Rows are points. Examples show where two turns around zero, p and q, send a point. Write where each new point lands after one turn and then the other. Backwards means that the second turn is done in reverse. Each puzzle has new turns, and all numbers are rounded.

Turn p:
[40 14 25] -> [11  5 48]
[ 12  29 -26] -> [-6 40  2]
[-33 -30  14] -> [ -5 -40 -24]
[ 13  -4 -14] -> [15 12 -2]
[-32  -9   1] -> [-16 -18 -23]
Turn q:
[-33  16   6] -> [ 2 36  7]
[ 25  11 -25] -> [ 24 -20 -20]
[-15 -43  20] -> [-49  -1   9]
[23 16 -1] -> [ 22 -16   4]
Where do these land?
p, then q: [  9  20 -25] -> [30 13  4]
p, then q: [-21  19  33] -> [-34  26   8]
q, then p: [-18   4  -3] -> [-13  13   4]
q, then p: [ 30 -43  -4] -> [ 13 -28 -42]

Turn p:
[ 38   3 -22  -3   2  10] -> [  9  32 -27   6   9  11]
[-29 -43  20   4  21 -30] -> [ 18 -49  20 -25  25 -11]
[ 19   0   9 -34 -13  27] -> [ 21  27  14   8 -17  28]
[  9  27 -42 -11 -25  32] -> [ -6  36 -32   5 -44   5]
[-19  -6  22  28 -14 -26] -> [-13 -42   8  18   9 -11]
[ 16  25 -16 -19  15 -16] -> [  7  34  -2   2   7 -27]
[-34  -7  30  35  13   4] -> [-36 -39  20 -13  11   6]
Turn q:
[-12  27 -27  17  38   2] -> [  5  11 -16  -9  53   5]
[  0  28  30  -8 -23  -5] -> [-14  24  21  29 -12  -9]
[ -4 -33 -27 -21  34  27] -> [ 18 -27   9 -53  14   3]
[-36   7   3 -13 -25   2] -> [-43   8  10  -6  -6  -9]
[-15 -31 -32  48 -26  13] -> [-28 -32 -39  -6  -7  44]
[ 17  19  49  22  35 -30] -> [ 31  -5   2  57  23 -31]
[  8 -14 -15 -10 -19  27] -> [ -3  -3  11 -22 -19  26]
[ 23  -5   1 -19   2  -8] -> [ 23   8   4  -6 -16  -9]
[ 18   3  18 -16 -15 -30] -> [ 11  16  -2  17 -29 -24]
Where do these land?
q, then p backwards: [ 24   2 -25   2 -15  -7] -> [ 13  -7 -23 -12  -8  23]
p, then q: [ 14 -24  15 -20 -20 -29] -> [ 39 -15 -10  21  -9  16]
p, then q: [-12  15 -13   5 -15 -26] -> [ -6  -1 -34   7 -11 -10]
p, then q backwards: [ 18  15 -13 -35  52  24] -> [  6  42 -38 -43   3   9]
p, then q backwards: [-19   3 -13  26  15  -2] -> [-32 -15 -12  -2   0  -7]
q, then p: [ 22  -3  73 -10  22  14] -> [ -7 -34  12  39  56  25]
p, then q backwards: [-19 -16 -20  15   6  35] -> [ -7 -25 -36   0 -21  10]
q, then p: [-29   6  -3  17 -44  -8] -> [-23 -26  -5 -15 -39 -13]

Turn p:
[ 13  -3  27   2 -23  23 -21 -31  -8] -> [ 31 -20  14  20   6  10 -30   5  21]
[ 35  11 -17   8  16  16  24 -14  12] -> [ -3  18 -27 -16   4 -24 -24  -7  25]
[-28 -37  12 -30  -8 -24   7  -7 -28] -> [ -6   1  41 -12 -15  42  26  12   9]
[ 33  39 -15 -10  10  -1  -5 -12  26] -> [  2 -17 -36 -11 -23 -33 -20 -10   7]
[-64 -48   3  13  39 -15  -4   2 -31] -> [  8  10  36 -30  42  36  60  -2 -15]
[ 5 -3 47 -9  3  3 -2  7 10] -> [  4 -12  29  24  -3 -22   9  -3  17]
[ 20  24 -25  -5 -19  33  10   6  48] -> [-35 -16 -43  13   5 -26 -35  12   7]
[  9  68 -16   0 -18  15   4  -2  19] -> [-18 -23 -27   1 -14 -25 -49 -24 -23]
[-36 -30  -7  33  -3 -48   1   7  -7] -> [  0  20  -3  10   7  44  50 -21 -18]
[ 25   0 -25 -14   5   4 -28  28   0] -> [ 10   4 -21  -4 -15 -20   2  39 -19]
[-13 -20  17  11  -2  -6  13  17 -40] -> [  6  32  38   4   6  16  10   0 -12]
Turn q:
[ -1 -20 -28   6  39  -8   8  21 -18] -> [ -2  15  14  20   3 -15  24  40  21]
[ 10 -29  -8 -16  42 -16  -4  -5   0] -> [ -2  15  19 -13   4  -7  42  13  23]
[ -6   3   6  47   1   5  -9 -23  54] -> [-33 -24 -29 -31  44  12  -8   8 -12]
[ 12  37  27  -2 -42   4   1  -5 -58] -> [ 42   6 -22  26 -24  -6 -43 -43  12]
[-23 -15 -37 -23  31 -42 -14  15 -15] -> [ -2  21  47  -2  -2 -48  17  26   9]
[ 13   4   0  11 -38  24  -9 -27  15] -> [ -9 -40 -26 -12 -11  11 -13 -21  -5]
[25  1 18 17 -6 -9 -8  7 41] -> [-37   9 -10 -24  10  27 -12  -7   4]
[  1  56  47 -31  -6  35  11  -8 -40] -> [ 76  21 -24   3 -22  24 -22 -26 -18]
[  6 -17   4  15 -17  19 -34  19  22] -> [-21 -28  16 -11   2  29 -23   8  13]
[-25 -28   4  -5  -3  -4  22   1   2] -> [ -5  -6  18  23  15  -1  21  -8 -17]
[-12   8 -34 -19  -1  -8  35   5  -3] -> [ -5  11  -2  20 -22 -27  16  12 -30]
Where do these land?
q, then p: [  5  30   4 -37 -23   0  10  20  14] -> [ 18 -12  19   8 -14  21 -40   4 -20]
p, then q: [ -3 -11   4  -3  -7  17 -37  42  12] -> [-11  24   7  43  13  -1 -10  17  24]
p, then q: [ 41   2  23   3   9 -28  -1   1 -22] -> [-21  10 -31 -12 -17   2 -24 -33  -1]
q, then p backwards: [ 11  -5 -34 -67  -4 -17 -21  -7  33] -> [-11  22   1 -56  31 -37  17  21 -28]
q, then p: [-23 -54  19  13  10  -3  24   0 -23] -> [  3  28  -1   1  37 -20  13 -41  28]
p, then q backwards: [-43 -11   2   8  40  -1 -22 -63 -14] -> [-10 -22  50  -7  18  28 -41 -47  11]
p, then q: [-19  10  39 -15  -9  14   2   6   0] -> [  2   0  11   3  39  16   2 -22  12]
p, then q backwards: [ 6  2 -7  3 20 27 -4 17 17] -> [-17   8 -18  23  13 -16   2 -14   2]
q, then p backwards: [-24  35 -22  32 -10 -20  33  -6  -3] -> [ 20  26 -18  26  -3  28  -7  39  23]
p, then q: [ 13 -10 -19  32 -16  20   4  23 -38] -> [ 32  19 -16 -10 -11  -1 -38  26  19]
p, then q: [ 36  12  -9  32 -10 -10  12 -33  23] -> [-26 -30 -24 -37 -11 -26  -1  16   0]
